Each row of a before or after table is a point. The points were changed in one or more steps. Then noise was added and the rows were shuffled. The steps act on how far a point lies along the listed directions, d1 being the first. Write out the steps. A step turns or swaps two directions, mirrors them in a line or flattens them onto one, adds a multiple of one to another, or multiplies one. Angles are multiples of 10 degrees, from the lower direction toward the higher: turns from -170 to 170, lines from 10 to 170 but not 90. Use the fewest steps. Two steps may share a direction if one is a turn and the other turns, adds or multiplies; they go together, in the order done. Otherwise the lowest direction goes first.

Directions:
(1): [-1.2  5.6  1.1]
(2): [ 0.1  1.2 -5.7]
(3): [-5.7 -1.2 -0.3]
Before (13 x 3):
[[ 6.6  0.9 -3.5]
 [-0.6  1.5 -4.6]
 [-2.4 -6.8  1.3]
 [ 2.6  2.8  6.7]
 [ 6.5  1.3  8.6]
 [ 3.7  3.1 -2.5]
 [ 0.6 -0.8  1.0]
 [ 1.1  2.3  0.8]
 [-3.2 -0.3  0.5]
 [-5.9 -2.9  1.1]
 [-0.2  3.7  0.9]
 [-5.7 -2.7  4.5]
 [-0.2  6.7  5.5]]
After (13 x 3):
[[ 0.2 -1.0  0.7]
 [-0.2  2.3 -4.2]
 [-0.2 -1.7  8.1]
 [-0.4  1.8  0.9]
 [-0.4  2.6 -2.3]
 [ 0.3 -1.8  1.2]
 [ 1.2 -6.2  0.4]
 [ 0.3  0.2 -3.9]
 [-0.5  0.9  6.8]
 [ 0.4 -2.2  4.5]
 [ 0.0  0.4  0.6]
 [-1.5  5.3  6.7]
 [-0.8  3.4  1.4]]
Steps: turn d1 and d2 by -10 degrees; multiply d3 by 0

Directions:
(1): [-2.0  0.2 -3.9  6.4  2.9  0.2]
(2): [ 3.8  1.8 -0.2  0.7  1.2 -6.9]
Before (8 x 6):
[[-3.3 -0.5  4.3 -9.9 -3.8  7.4]
 [-1.1 -1.9  1.5 -1.3 -0.7  1.8]
 [-0.4 -0.6  1.4 -2.5 -1.2  0.1]
 [-2.1  0.9 -2.4  5.9  4.2  0.5]
 [-1.3  0.3  4.2 -4.8 -1.3  2.4]
 [-0.3 -4.3  3.1 -7.1 -3.0  3.6]
 [ 2.1  0.2 -2.3  5.5  0.7 -3.4]
 [ 2.0  2.0 -3.0  4.9  0.4 -3.9]]
After (8 x 6):
[[  1.6   1.8  -3.3   5.4   0.4  -2.9]
 [ -2.6   0.3  -2.1   5.4   3.8   1.9]
 [ -0.9   0.5   4.9  -5.4  -1.6   1.6]
 [ -1.1  -1.9   2.1  -1.6  -1.0   1.4]
 [  0.3  -4.4   3.0  -7.5  -3.0   2.9]
 [ -1.4   0.0   5.1 -11.4  -4.3   5.4]
 [ -0.3  -0.7   1.5  -2.6  -1.1  -0.2]
 [  1.3   0.1  -2.9   6.4   0.8  -2.6]]
Steps: turn d1 and d2 by -10 degrees

Directions:
(1): [ 3.8 -1.6  3.4 -0.1 -3.7 -2.8  5.6  2.6  2.6 -1.5  5.2]
(2): [ 1.6 -4.0  3.1 -4.1  1.0 -5.4 -2.7 -0.7 -1.3 -4.6 -4.3]
(3): [ 4.8  4.5 -4.9 -0.8 -0.2 -4.2  2.8  2.7 -1.5  2.5 -4.1]
(4): [-0.8 -4.3 -3.4 -3.1 -3.5  4.5  4.5 -1.2  2.7 -1.1 -4.7]
Before (13 x 11):
[[-4.9 -1.4 -3.6  0.2  0.8  4.1 -0.5 -3.1 -2.2  0.9 -5.0]
 [ 3.8 -1.9  6.3  3.0 -4.7 -0.5  4.9  2.8  2.8  0.8 11.2]
 [-1.1 -1.4  7.1  0.4  2.2 -0.8  0.5 -1.8  1.1 -1.8  3.9]
 [-2.0 -1.3  3.0  1.1  0.2  3.2 -2.8  0.0  1.7  2.2  5.4]
 [ 1.4  2.9 -2.7  1.9 -0.8  2.7  5.0 -0.7  3.0  3.8 -0.8]
 [ 2.6  5.8  0.2  3.5 -1.3 -3.0  1.7 -0.1 -2.3  0.9 -0.3]
 [ 7.0  1.4  0.0 -2.1 -0.3 -7.9  4.2  4.7 -2.3 -0.3  0.7]
 [ 0.1  5.8 -5.5  4.0 -3.1  4.0  5.3  3.0  1.3  5.2  4.2]
 [-2.5  0.5 -2.9  0.1 -0.1  2.5 -2.0  0.5 -2.7  3.1 -3.3]
 [-2.7  3.1 -0.9  4.4 -2.3  2.9  2.8  1.0  1.4  6.2  5.3]
 [ 0.3  1.1 -8.2 -0.5 -4.9  4.7  6.7  0.0  3.9  5.0 -2.3]
 [ 4.0  4.6 -6.7 -3.2  0.4 -3.4  1.0  3.4 -1.2  2.7 -5.1]
 [ 2.7  4.9  0.0  1.8  0.9 -5.0 -1.3  1.7 -0.7 -0.5  3.2]]
After (13 x 11):
[[  2.4   2.6   0.5  -1.8   3.9  -9.7  -7.3  -0.2  -3.7   0.4  -3.8]
 [  4.7   6.3  -5.7  -1.6   0.6  -4.2   1.2   4.2  -1.2   3.5  -2.1]
 [  1.1   2.4  -2.7   0.4  -2.7   0.1   2.8  -1.8  -1.3  -0.3  -6.1]
 [ -2.8   3.5   1.2   4.5   3.1  -1.2  -3.0  -0.6  -4.0   2.5   3.5]
 [ -4.1  -2.7  -0.6  -2.7   1.4  -1.0  -4.9  -2.8  -2.3   0.4  -7.5]
 [  1.8   1.7   0.7  -0.8   3.6  -3.9  -2.6  -2.1  -1.0   0.1  -5.5]
 [ -1.5   2.8  -0.8   2.0   0.9   0.1  -3.0   1.6  -3.6   3.8   0.4]
 [ -1.1   0.2  -3.2  -3.5   2.8  -3.4  -5.9  -1.1  -4.1  -2.0  -9.4]
 [ -2.4  -3.8   3.7  -1.3   0.0   3.6   3.7  -2.8   2.9  -1.8   0.4]
 [ -3.1  -4.3   1.5  -2.0   0.4   4.0  -3.9  -1.8   1.4   0.2  -0.5]
 [  5.4  -1.5  -3.8  -4.1  -3.0  -2.9   7.8   3.5  -0.1  -0.3  -3.3]
 [  0.4   0.2  -5.6  -1.6  -2.6   2.0   3.0  -0.4   2.1  -1.0  -3.9]
 [  0.6 -10.7   2.7  -6.4  -3.2   0.3   0.1  -2.4   1.3  -5.3  -6.4]]
Steps: turn d1 and d4 by 150 degrees; turn d1 and d2 by -120 degrees

Directions:
(1): [ 0.6  5.4  1.0  1.1 -4.7  2.5  2.3 -0.9 -4.6  0.6  3.3  6.9 -2.8  2.2]
(2): [-0.6 -3.0  2.1  3.7 -5.9 -0.6 -0.2  6.6 -1.0  1.5  3.2 -4.7  0.8  4.0]
(3): [ 0.0  4.5  0.9  5.5 -2.0 -1.4  2.7 -2.0  3.7  4.2 -5.2 -3.4 -4.5 -1.4]
Before (11 x 14):
[[ -0.2   3.0  -1.1   1.4   0.7   0.1   0.8  -3.5   0.9  -0.1  -3.8   1.3
   -1.1  -2.9]
 [ -0.9   3.3  -0.5   1.0   4.0  -1.6   1.5  -5.6   4.1   1.7  -7.2  -2.3
   -0.8  -3.4]
 [  1.1  11.2   4.2   1.8 -13.6   5.5   5.6  -2.8 -10.1   2.2   5.7  16.7
   -5.2   4.5]
 [ -0.3   2.5   1.8   0.8  -2.4   1.1   0.2  -0.7   0.5   2.1   0.0   2.1
   -3.5  -0.6]
 [ -0.6   0.2  -0.8   0.9  -2.3  -0.4   0.6   0.4  -1.2   0.5   1.0   0.8
   -1.1  -0.4]
 [ -1.1   0.8  -0.6   2.2  -0.1   0.0   1.0  -2.2   3.0   3.0  -5.3  -6.1
   -1.4  -2.7]
 [ -1.9  -1.4   0.6  -1.4   3.3   0.8  -2.3   0.8   1.2  -0.1  -0.4  -0.6
   -2.1  -0.9]
 [ -0.6  -2.7   0.2   3.2  -0.4  -1.2  -2.2   3.2   2.7   0.4  -1.0  -4.3
    1.9  -0.3]
 [ -1.2  -1.9  -0.4   0.3   0.7   1.2   1.0   0.6  -0.8  -0.3   0.5   0.4
    2.3   1.4]
 [ -1.3   1.1   0.3   3.5  -2.2  -0.6   1.7  -0.1  -2.2   1.7  -1.6   0.5
   -3.9   0.4]
 [  0.0   2.3  -0.5   0.8   0.4   2.0  -0.6  -1.2  -1.7  -0.3  -0.1   2.4
   -2.3  -1.2]]
After (11 x 14):
[[ -0.8  -5.6   0.9   2.6  -4.0  -0.1  -3.3   7.8  -1.2  -0.8   4.3  -3.4
    4.1   3.4]
 [ -0.2  10.6   4.6  12.0  -9.3  -2.2   7.1  -4.9   7.1  10.4 -12.1  -4.6
   -9.5  -3.0]
 [ -1.6  -2.6   0.2   3.5  -0.5  -2.2   0.4   1.7   0.2   1.4  -2.7  -4.2
   -2.0  -0.3]
 [ -0.5   0.1  -3.5  -7.7  13.0  -0.7  -1.5  -9.4   3.3  -3.6  -6.5   2.6
    3.8  -6.3]
 [  0.0   3.0  -1.3   0.7   3.0   1.4  -0.6  -3.5   0.5   0.0  -3.2   1.2
   -3.1  -3.6]
 [ -0.5   0.2   1.3   0.5   0.0  -0.4  -0.7  -0.4   3.4   2.1  -2.4  -2.0
   -2.5  -1.9]
 [ -1.7  -0.2   0.3  -2.7   3.4   1.9  -2.2  -0.4  -0.5  -0.8   1.0   2.6
   -2.3  -0.8]
 [  0.1   1.8  -3.1  -2.5   6.6  -0.1  -0.5  -6.9   2.2  -2.3  -5.9   2.4
    0.5  -6.0]
 [ -1.1  -0.6   0.1   1.7  -1.2   1.9   1.8   1.0  -1.8   0.7   1.0   0.9
    1.1   2.2]
 [ -1.4  -4.8  -1.8  -3.4   3.7   0.3  -2.1  -0.5   1.0  -1.0  -1.8  -4.8
    3.6  -2.2]
 [ -0.7  -0.7  -0.5   2.1  -2.6  -1.1   0.5   1.4   0.1   1.4   0.3  -1.9
   -1.0  -0.6]]
Steps: turn d1 and d3 by 80 degrees; multiply d2 by 2.5

Directions:
(1): [ 1.4  3.8 -2.2  0.6 -4.9  5.6  0.9  1.6  5.0 -3.0  2.6 -0.6  5.8  2.2
  1.5 -2.3 -0.7  0.8 -0.5 -7.5 -5.2  1.9  0.5 -4.0]
(2): [-4.3  1.3 -4.0  5.6  3.8 -5.3 -1.1  0.2 -0.2 -3.4 -3.6  1.8  7.2 -4.3
 -2.6 -2.1  1.4  5.4  0.3 -0.4 -0.9  2.7  2.1  2.8]
(3): [ 3.7  4.7 -2.7 -2.3 -2.3 -5.1  0.2  7.6  2.5 -1.2  1.4 -2.5 -2.8  1.2
 -0.5  0.0  5.5  1.9 -6.0  0.0  0.9 -1.4 -2.4  5.6]
(4): [-2.1  3.8 -2.9 -2.0 -4.0  1.1  4.4  2.0 -0.6 -1.4 -7.8  3.1 -1.5 -0.1
 -4.4  0.1  1.0 -3.0 -0.6  3.5  3.0  5.3 -2.6 -6.3]
(5): [ 2.8 -5.3 -6.2 -3.9  3.5 -1.2  2.4 -0.7  1.4  4.9 -1.8 -0.3  6.1  5.5
 -3.6  0.2 -0.9 -2.5 -1.6 -4.0  4.9 -1.5  0.5  0.7]
Before (13 x 24):
[[ 0.2 -2.6 -2.2  2.5  4.2 -2.7 -2.4 -1.9  2.1 -0.1 -0.7  0.3  4.7  0.3
  -1.4  0.1 -1.1  1.0 -0.7 -2.6  3.2 -2.5  2.2  4.0]
 [ 1.0  2.8 -3.6  0.6 -1.4 -0.3  0.6  1.2  4.0 -1.0  4.3 -2.7  9.4  0.7
  -2.2 -4.2  2.8  2.7 -2.4 -7.2 -3.4  1.6 -0.2  2.3]
 [-1.3 -4.4 -2.5 -2.6  3.0  1.3  2.7 -1.7  1.1  1.5 -3.8  2.3  5.4  4.0
  -1.1 -0.5 -3.4 -2.2  1.8 -0.8  3.8  2.0  0.4 -4.4]
 [ 0.4  2.4 -1.4  0.5  2.2 -5.1 -0.1  3.2  0.6 -1.7  1.4  0.2 -2.7 -1.2
  -0.5  1.0  1.5  1.6 -2.5  2.7  0.0  0.1 -0.4  7.3]
 [ 3.7  7.7  1.3  1.6 -7.7  7.3 -2.0  3.1  6.6 -5.8  6.0 -1.7  1.8  1.8
   3.8 -3.1 -0.4  1.4 -1.0 -7.5 -6.8  0.0  1.0 -1.5]
 [ 0.8  0.6  0.9 -0.9 -0.2 -2.2  0.9  2.0 -2.8  0.3  0.6  0.6 -1.4  1.1
   2.4  1.3  0.7 -1.4 -0.2  1.1  0.9 -1.2 -1.3  3.3]
 [ 2.9  5.7  5.4 -1.4 -6.4  6.4 -0.5  0.4  3.9 -3.2  8.0 -3.4 -3.8  2.7
   4.9 -2.0 -1.4  0.4  0.2 -2.4 -7.6 -2.4  0.6  0.2]
 [-1.7 -2.0 -2.1  4.0  4.4 -4.7 -2.4 -0.6 -0.5 -0.6 -0.4  1.3  3.2 -2.5
  -3.0  2.0 -0.3  3.9  0.5 -0.6  1.6 -0.6  2.9  4.8]
 [ 0.3 -1.2 -2.0  0.5  3.7  0.5 -0.7 -3.5 -1.2  1.7 -0.7  0.4  2.1  1.2
  -1.4  0.7 -0.2 -1.1  2.4 -1.9  1.3 -1.3  2.6  2.3]
 [-0.3  1.8  2.8 -0.2 -7.4  5.5  0.6 -0.2  3.1 -3.3  2.2 -0.2 -4.5  0.2
   2.3 -1.5 -1.8 -3.4  1.4 -0.7 -3.2  3.7 -3.7 -6.2]
 [ 4.2  0.7  1.4 -0.7 -4.7  2.7 -2.1  0.7  6.3 -1.3  7.1 -3.3 -0.1  3.1
   3.5  0.3  2.7  1.4 -1.1 -5.7 -3.9 -0.6 -1.0  1.9]
 [-1.0  2.9  0.7  1.2 -3.0  0.8  0.6 -0.8 -1.4 -1.0  0.8  0.6 -2.8 -1.2
   2.3 -0.9  0.0 -0.6 -1.0  1.5 -0.2  3.3 -1.4 -1.7]
 [-3.0 -4.2  0.3  2.7  4.1  1.1  2.5 -3.9 -2.0 -1.4 -3.7  1.1  2.9 -1.1
  -2.0 -0.3 -3.3 -0.1  4.1  2.1  0.6  1.6  2.4 -4.1]]
After (13 x 24):
[[ -1.7  -4.9   6.2   0.0  -0.6   0.7  -1.7  -4.2  -2.1   0.9   1.6   0.0
   -8.8  -1.8   2.0   0.8  -2.8  -3.8   3.4   5.2   1.0   0.3  -2.8  -1.5]
 [ -0.3  -0.4  -0.2  -0.3   0.2  -1.6   1.0  -1.8  -3.0   1.8  -0.4   0.5
   -2.8  -0.4   0.8   0.1   0.0  -1.7  -1.2   2.7   3.3   1.9  -1.3   0.6]
 [ -6.5  -7.2   1.8   4.5   4.4   7.7   3.5 -10.6  -3.3  -1.3  -5.9   4.1
    7.1  -1.6  -2.2  -0.8  -8.6  -2.5   9.4   0.5  -0.9   4.2   4.3 -11.6]
 [  1.2   5.6   8.4   2.3  -1.5  -4.0  -5.6   3.5  -1.9  -4.0   4.0  -1.8
  -12.8  -5.0   4.1   0.9   3.5   2.7  -1.3   7.5  -0.8  -3.6  -0.8   8.1]
 [ -5.3  -1.6   2.5   1.9  -0.6   8.3   1.6  -5.3   1.1  -3.1  -2.2   3.8
    5.6   0.3   2.5  -1.7  -6.7  -1.3   6.5  -1.7  -2.9   5.0   1.7 -10.7]
 [  2.8   0.1   8.8  -2.0   1.5  -2.9  -3.5  -0.8  -1.8   1.1   8.0  -4.4
  -11.7   0.1   4.6   1.1   0.5   0.9  -0.4   6.1  -1.5  -7.4   0.6   9.6]
 [ -1.7   0.6  -4.9   3.0   0.8  -1.9   0.3   0.9   1.6  -2.1  -2.6   2.2
    5.9  -0.8  -4.5   1.1   0.0   2.8  -0.1  -3.1   1.0   2.3   2.1   0.4]
 [ -1.3   9.2   1.9   2.7  -4.4  -4.3  -0.8   4.9   0.7  -5.2   3.0  -2.2
   -1.7  -5.6  -0.9  -3.1   7.0   4.8  -3.4   2.0  -4.1   2.8  -2.9   4.7]
 [  4.2   1.7   5.4  -0.2  -2.5  -3.9  -4.7   3.2   3.1  -1.4   8.3  -4.6
   -8.8  -0.7   4.8   1.9   6.1   3.4  -3.0   1.5  -2.4  -3.4  -2.3   9.1]
 [  4.5   5.3  -7.2  -3.0   0.2  -8.0   2.0   9.3   4.2  -1.2   1.0  -1.3
   -1.1   2.7  -2.8   0.5   5.5   1.9  -7.9  -0.3   2.0  -0.6  -2.2  10.2]
 [ -1.0   0.4  -0.7   2.4   1.2   4.8  -0.8  -4.9  -0.2  -0.5  -0.3   1.2
    3.6   0.2  -0.1  -0.2  -1.9  -0.9   4.5  -3.8  -2.0   0.5   3.2  -1.6]
 [  2.9   1.2  -1.7  -2.2  -0.6  -2.9   1.2   4.4  -0.7   0.5   1.7  -0.5
    0.6   3.3   2.2   0.7   2.0  -0.9  -2.3  -1.8   1.1  -2.1  -1.4   4.7]
 [ -0.7   1.9  -1.7   3.7  -0.4   0.6  -1.7  -0.7   3.6  -3.6  -0.8   1.1
    5.1  -0.6  -0.7  -1.2  -1.0   1.5  -0.2  -3.8  -0.5   0.4   1.7   0.1]]
Steps: turn d1 and d5 by -100 degrees; add 0.7 times d2 to d4; multiply d3 by 2.5
